Rows are points. Any point is a mix of the corners, with weights that add up to 1. It lies inside the corners' shape when no weight is negative. Say inside or outside, and name the corners with a negative weight.

Corners:
(1): [-27 -49]
(2): [-15  54]
(3): [ 94 -51]
Points:
[ 67 -46] -> inside
[-11  26] -> inside
[-10  35] -> inside
[-21 -46] -> inside
[-17 -41] -> inside
[ 0 33] -> inside

Corners:
(1): [23 27 39 -5]
(2): [-34   9  32 -81]
(3): [ 17 -32  28   3]
(4): [ 61 -24 -22  26]
(5): [-44  45  18  95]
Points:
[ 19 -15  13 -34] -> outside (5)
[ 49 -23   9  10] -> outside (2, 5)
[-18  10  30 -55] -> inside
[ -7  21  43 -12] -> outside (4)
[-10  26  28  15] -> inside
[37 13  6 33] -> outside (2, 3)

Corners:
(1): [ 52 -95   4   8  18 -27 -10  60]
(2): [ 83 -37  15 -53  22  -8  30 -47]
(3): [-26  16 -19  23 -14 -12 -42 -66]
(4): [-42 -53  -2 -67 -16  49  -5  29]
(5): [ 65  73 -82  38  16 -86 -47 -33]
(6): [-26  32  -5  31 -32  39  16 -19]
(7): [-24 -11  50 -24 -43  -6   2  37]
(8): [-41 -24 -19   9 -63  13  32  -9]
(9): [ 51  42 -27  23 -60 -28 -63 -21]
Points:
[  7   8 -25  19 -22 -17 -30  -4] -> outside (2)
[ 85  19  -7   5   2 -44 -14  -8] -> outside (3, 4, 8)
[ 19   5  -9 -18 -27  -2  -1 -14] -> outside (1, 3)
[  6 -43  -2 -30  -7  11  -2  14] -> inside
[ -9 -26  -6 -34 -19  19 -10   5] -> inside
[ 12   2 -16  11 -22 -10 -21 -17] -> inside
[ -5   9 -20  -9 -21 -24   1 -19] -> outside (1, 6, 9)
[ 17 -23  -9  -5 -17 -14 -19   5] -> outside (6)
[  8  39 -23  19 -48 -21  -2 -20] -> outside (1, 3, 4)

Corners:
(1): [-33 -25  -1  26   7 -60  19  15 -26 -17 -41]
(2): [ 41 -41  78  23  51 -21  -5  24   8 -30  -3]
(3): [-13  21 -53 -54  37  65  18  39   7 -34   4]
(4): [-13  19   8 -13 -55  11 -45 -61  12  13  30]
(5): [  2  -6 -26 -14  17  44  25 -25  41  28  25]
(6): [-31  12  19  12 -23  24  30  33   7  33 -47]
(7): [-22  24 -29  14  -8 -48 -14  22  31  27  12]
(8): [-11  18 -26   5  25   4  44  -4 -13  13  37]
(9): [ 22  -4   3  32 -95 -18 -22  -6 -16 -40  -2]
(10): [ 19  -5 -11  22 -10 -33 -13  38 -33  21  -3]
(11): [ 11 -44  33 -11   7 -10 -24   9  13 -12  30]
(12): [-39 -23  15   7  59  68 -32   7  30 -13  48]
Points:
[-1 -3  4 -9 17 15 -7  5 13  6 22] -> outside (1, 9)
[  4  -2   1  16 -25 -12  -5   4   0 -11   8] -> inside
[-19  -1   6   4  15   1   0  12   7   8   7] -> outside (5, 9)
[ -3 -12   3   9  11   4  -8  25   8  -4   5] -> outside (4, 8)
[-8 -3  3  2 13  5 -5  4  8  5 15] -> outside (9)

Corners:
(1): [ 13 -19  43  20 -50  62  31 -71  10 -73  -9  33  13   5 -17 -18 -15  61]
(2): [  3   4 -44   7  10  -2  27  -3 -17  37  47 -24  26  18  -7 -58  27  27]
(3): [-18  -3 -22  27  43   6  13   5 -10  19 -35 -51 -28  26   7 -25 -15   0]
(4): [ 41  33  47  17 -23 -12 -54 -52  20 -33   9  92  -4  -6  -5 -73 -47  51]
(5): [-30 -13 -36 -30  43 -31  39  21  31   2   4 -46 -10  21 -33 -30 -40  -7]
(6): [-26 -19  35  25 -40  24  28 -47   3  19 -35  44  10 -14 -64 -28 -13  62]
(7): [ 11   0 -34  47  22 -62  -7  51  43  11 -12 -11  25 -16 -16  74  43 -49]
(8): [ 21 -29 -90  -4  27 -33  18  62  25  56   8 -21  50  36  40  77 -66   2]
(9): [ 28  23   7 -29  27 -27 -10 -32  19  -1   1  -9  10  55 -10  15  32  15]
(10): [-15   1  -2  -3   6  46  22  -8  -3  24   1 -45 -42 -40   5  -5  14 -26]
(11): [-42 -42 -23 -22  47 -19   5 -32 -41  30 -14   0   9  26   2  14  19 -31]
(12): [ 38   0 -33  -8  16  -7   1  68  17  37 -18 -30  73  12 -42  33 -17 -90]
(13): [ 70   2 -17   7 -60  67 -13 -40  -4 -20 -16  49 -62  27   0 -43 -46  11]
(14): [-15   8  52 -13 -95  39 -64   0 -15 -48 -15   4 -37  28 -27 -84 -25  38]
(15): [-35  24  16  17  74 -15  31  11  32  50  43 -12   8  -7 -19  41 -38 -71]
(16): [ 14  28  18  19 -19  46  22  -2   0 -27 -63  78 -26  17 -26 -72   3  50]
(17): [ 13  -8  -8 -16 -10 -18  52   8 -76 -26   6   7  18   7 -16   0  -4  38]
(18): [ -1   0   4   3 -18  52 -47 -51  11 -40 -14  40 -25  12 -43 -47 -16  88]
(19): [-30  72 -39  14  20   8  12 -24  61  10   0   3  77  47  -3  41 -51 -40]
Points:
[-14   9 -23   5  15   7   3  -9  22   1   3  -4  -4  22   1 -19 -27  -1] -> outside (6, 9, 12, 17)
[  8  -5  11  -3  -8   9   8 -16  -7   4  -6  13   0   8 -15 -29 -15  14] -> outside (7, 18, 19)
[ 10   6 -22  19  16   2  26  16  25   8 -20  -3  15  20 -24  23 -27 -11] -> outside (2, 4, 10, 11, 14)
[-11  -1   2  -1  -1   9   9 -12   1   5  -6   2   8  15 -20 -18 -16  21] -> outside (7, 13)
[ -2   4   5   2 -14  11 -12 -11   1  -9  -9  12  -3  16 -16 -29 -12  17] -> inside
[ 15  -7 -10   0 -10   7   6  -2 -12  -3 -12   6   0  11 -13 -21  -4  18] -> outside (15, 19)
[ -6  13   4  12  22   3  13  -2  15  13   5  10   0   6 -17   0 -21 -14] -> inside
[ -6   4  -6   9  11  10  10  -8   4   9  -5  -4   7  14 -15   6  -4  -2] -> outside (4, 5)

Corners:
(1): [-34  23  23   6  42   7  33 -18  23 -23 -53 -13  28   6 -29   4  26 -10
   8   6]
(2): [-13 -18   4   5  18   4  29   6  21 -18  73  -3  39  81 -30  45  -5 -21
 -41  60]
(3): [-21  15  -7 -31 -29  21   8 -32   6  16  14  -9  -5  27 -21 -31   0  68
 -45  14]
(4): [ 30 -14 -12 -48   2  38   8  47  -4 -37  18   2  26  17  37  77 -22 -15
   5  -9]
(5): [-21  -5   9 -10 -31 -44  27   1  12   4 -44 -14  44 -12  42 -19  27  14
  31  10]
(6): [-19  23   5  35 -18 -27 -37  66  42  15 -17 -20 -43   2  95  22  40 -72
  18  12]
(7): [-26  24 -22  25 -44 -30  52  16   6  11 -39  -2 -10 -22  -2 -37  10 -34
 -44 -27]
(8): [-27 -11  47  85 -36   2  34  73   2  31 -28  24 -51 -62  20  51  18 -12
  24  -2]
(9): [-51 -14 -22  41   3  -2  70 -36 -36  61   2 -25 -26   4  -7 -14  28  -3
 -20  -3]
(10): [ -2  37  23  49 -34 -15 -18  31  91  42   5 -12  12 -24  55  23  47 -42
  78 -49]
(11): [-42  86 -48   2 -39  83 -20  -8 -47 -47   1 -35  22   5   5  -1 -57  45
  22  26]
(12): [  4   4 -67   5  63  29 -35  26  -9 -26   8  33  47  36  14   3 -45  16
  10  11]
(13): [-33 -32  32  34 -29 -20   4  33  53  40  -3 -54  18 -28  50  10   9 -18
 -13 -36]
(14): [-57  21 -30 -14 -11  83 -58 -42 -28 -28  44  44  43  25 -31  10  18  15
 -13  41]
(15): [ 10  44 -10  16  -1  15 -39 -10 -46  22  35   9   9 -19 -68  48  -2 -20
 -26  31]
(16): [  4   4  47  15 -17 -43  -2  70  25  34 -40 -31  39  21  43  -4  64   3
   4 -49]
(17): [-19  39 -23 -55   1  63  -3  42   9  -8  33 -15  45   3 -43  11  16  23
 -34  67]
(18): [ 13  64  30   4 -15  62  -7 -26  11  32 -14  -8  64  13 -15 -28 -14  -7
 -16  34]
(19): [-53  77  32   3  -4  -2  69  25  -3  35 -22  28  34 -66  12  -3  23  25
 -67  -2]
(20): [  9 -14  44  68   7 -56  13  42  40   9  18 -40 -19 -16  80 -47  48 -44
  28 -48]
(21): [-48 -21  41  23 -14 -45 -16  50  21  55  23 -16 -30  12  41 -33   2 -37
  40 -61]
Points:
[-24  29   0  17  -4  10   7   9  11   1  -6  -2  14   3  13 -13  22  -1
  -2  14] -> outside (4, 13, 15, 21)
[-28  11 -17  26   0  12 -13   6  -6  -7  24   0  19  16 -16   0  10  -5
  25   5] -> outside (3, 4, 6, 13, 18, 19)
[-10  22  -2  17  -5   9 -10  11  -7  15  10  -2  10  -4  -9  18   5 -13
  -9  12] -> inside
[-17  19   2  10 -13   2   5   9  14  12  -2 -10  19   2  15  -8  13  -9
  -1  -2] -> outside (8)
[-24  11  21  27 -27 -13  12  24  15  30   3 -10  -5 -11  34  -1  22 -13
   2 -17] -> outside (1, 12, 17)
[-19  25  13  30   1   1  -1   7  11  15  -1  -1  15   2  13  -6  15  -8
  10   1] -> outside (4, 7, 13, 17)
[-22  21   2  16 -10   6   3  23  10  14  -4  -5  14  -3  14  12  11 -17
   2   1] -> outside (3, 20)
[-13   7   5   9 -16   4   1  28  13  15   7 -12  13  -1  23  11   9  -5
  -4  -6] -> outside (1)
[-33   8  -1   5  -8  31  16   5 -12   1   0  -2  22  14  -8   6 -15  14
 -21  -5] -> outside (5, 6, 10, 15, 17, 20)
